Every row gives one point. The last column is the point's height on a tilted bowl or saddle (a function of degree 2), plus a little noise. Count its main directions that bend up, bend down and stay straight.

Points (15 x 4):
[[-28.6  -1.9 -10.5  -4.6]
 [ -5.9 -23.4   3.2   0.7]
 [  6.5   4.1   4.4   4.5]
 [-15.8   8.9 -30.4   3.8]
 [ 12.9  12.5 -21.7   0.1]
 [-14.9  23.6 -15.0   9.0]
 [-24.5   6.8   1.2   1.2]
 [ -9.2   4.0 -20.5   1.6]
 [ 12.2 -28.5  -6.3  -7.1]
 [-18.6 -14.9  10.6   2.7]
 [ -0.4  21.4 -37.7  10.3]
 [-17.9   5.2  27.8   4.9]
 [  4.6  17.6  31.3   1.5]
 [ 13.9   8.3  23.3   5.1]
 [ 73.7  44.1  12.8 -79.8]]
Directions: 1 up, 2 down, 0 straight

Points:
[[-10.8  13.9 -17.5  -1.5  14.7]
 [-38.9 -16.0 -15.1 -20.8  -0.2]
 [-21.6 -10.0  -0.2 -13.9   4.3]
 [ 18.2  28.9  35.9  35.6  -8.0]
 [ 22.6  -8.1 -38.1 -12.9  48.3]
 [  4.7 -29.5  25.8 -35.0 -13.9]
 [  3.9 -15.1 -28.7   1.2  31.7]
 [ -1.2 -28.5  -0.7 -17.0   6.8]
 [ 15.8  -0.3  -5.7  28.6 -10.2]
 [ 25.7  32.0   5.0  20.3  -7.6]
 [-15.0 -33.3  -0.6 -26.9   8.6]
 [-16.8  19.1 -41.5 -13.4  18.3]
 [ 18.3   8.7   8.3  32.7 -20.3]
 [-14.0 -14.9  19.8  10.0 -23.7]
 [ 21.9   0.1   5.4 -36.6   1.1]
 [  9.1  -3.9  10.4  -9.1  -3.2]
 [ 14.9  -7.2  35.0   5.1 -35.8]
 [ 29.7 -57.8 -38.5  16.2  60.6]
 [ 13.8 -28.6 -11.8 -23.2  25.8]
 [  2.7  28.9   6.7 -29.0  13.3]
 [  8.6  41.3   9.0 -27.3  10.2]
 [ -6.3  -8.5 -24.2  20.3  10.4]
 [-27.0   5.8 -21.4  16.3  -0.4]
 [-12.5  13.9  29.3  -6.5  14.0]
 [-28.7 -13.2 -17.2  -0.4   0.4]
 [-16.7   7.3   9.8  20.0  -3.7]]
Directions: 1 up, 2 down, 1 straight

Points, 23 rows:
[[-13.9  -7.2  19.4 -54.3  28.2]
 [ -1.9  30.6 -27.0   6.1 -26.3]
 [ 41.4 -20.6 -45.9  30.0 -25.6]
 [ 32.2 -26.1  -0.5  14.7   8.9]
 [-15.1  -4.9  29.0 -21.5  12.7]
 [ 16.1   9.3  -5.4 -32.4   1.1]
 [ 17.4  50.4 -26.0  18.0 -46.4]
 [  3.6  15.8   9.7   2.6  -0.4]
 [ -0.1  -0.7  -6.1 -33.7  16.1]
 [ 11.7 -24.8 -22.3 -26.4  19.5]
 [ 14.1  17.9 -14.6 -23.4  -6.4]
 [  4.6 -15.3  -1.6  -7.7   9.7]
 [ 12.9  -6.5  26.7  24.9   0.7]
 [ 11.0   0.7 -23.7  -6.9  -7.1]
 [-11.3  11.8  -3.9 -19.2  11.8]
 [-31.2 -15.7   7.7  35.9 -25.2]
 [-18.3   9.5 -25.6  18.4 -25.7]
 [-33.1  -7.8 -12.7 -53.5  52.0]
 [-24.5   3.7  -1.4  -6.9   8.7]
 [ 39.8 -18.3  -6.3   5.0   1.2]
 [ 26.4   7.7 -11.0  22.5 -18.7]
 [ -8.1  -8.6  -8.5 -23.4  17.7]
 [ -1.7  27.0   7.9 -16.5   7.8]]
Directions: 2 up, 2 down, 0 straight

Points, 22 rows:
[[ -8.5  15.1  -3.4 -21.9  12.4]
 [-22.5   5.1   0.0  14.6   6.6]
 [ 18.3  15.9  32.6 -24.5  30.7]
 [ 37.3 -11.1   1.1  -9.0  20.2]
 [ -8.3   6.9  12.2  25.9   8.6]
 [-23.3 -25.8  -4.0  11.6  21.7]
 [ -7.2  -3.4 -26.0  58.5  -7.9]
 [ -4.9  26.5  31.0  37.0  27.5]
 [  1.5 -19.6  -6.1  -1.7   7.8]
 [ 32.4 -16.7   2.8  28.7  32.5]
 [ 16.4  -4.1   1.0  18.6   9.8]
 [ 12.7  -4.4 -17.1 -29.9  13.9]
 [ 15.4  23.5  32.5  37.7  37.1]
 [ -9.6  19.1   3.5 -21.3  16.2]
 [ 25.1 -33.9  23.9 -12.7  -9.8]
 [ -7.8  -0.5 -24.5  18.1  -4.0]
 [ 23.7 -10.6 -18.9  10.3  13.3]
 [ 14.7  -3.3  45.0 -24.7   6.8]
 [-52.7 -28.4  -5.2  -0.4  52.2]
 [ -5.1  42.8   6.3 -13.1  19.3]
 [  9.3  -7.3 -15.2 -34.1  13.5]
 [  8.5 -22.2 -20.9   6.0  17.0]]
Directions: 3 up, 1 down, 0 straight
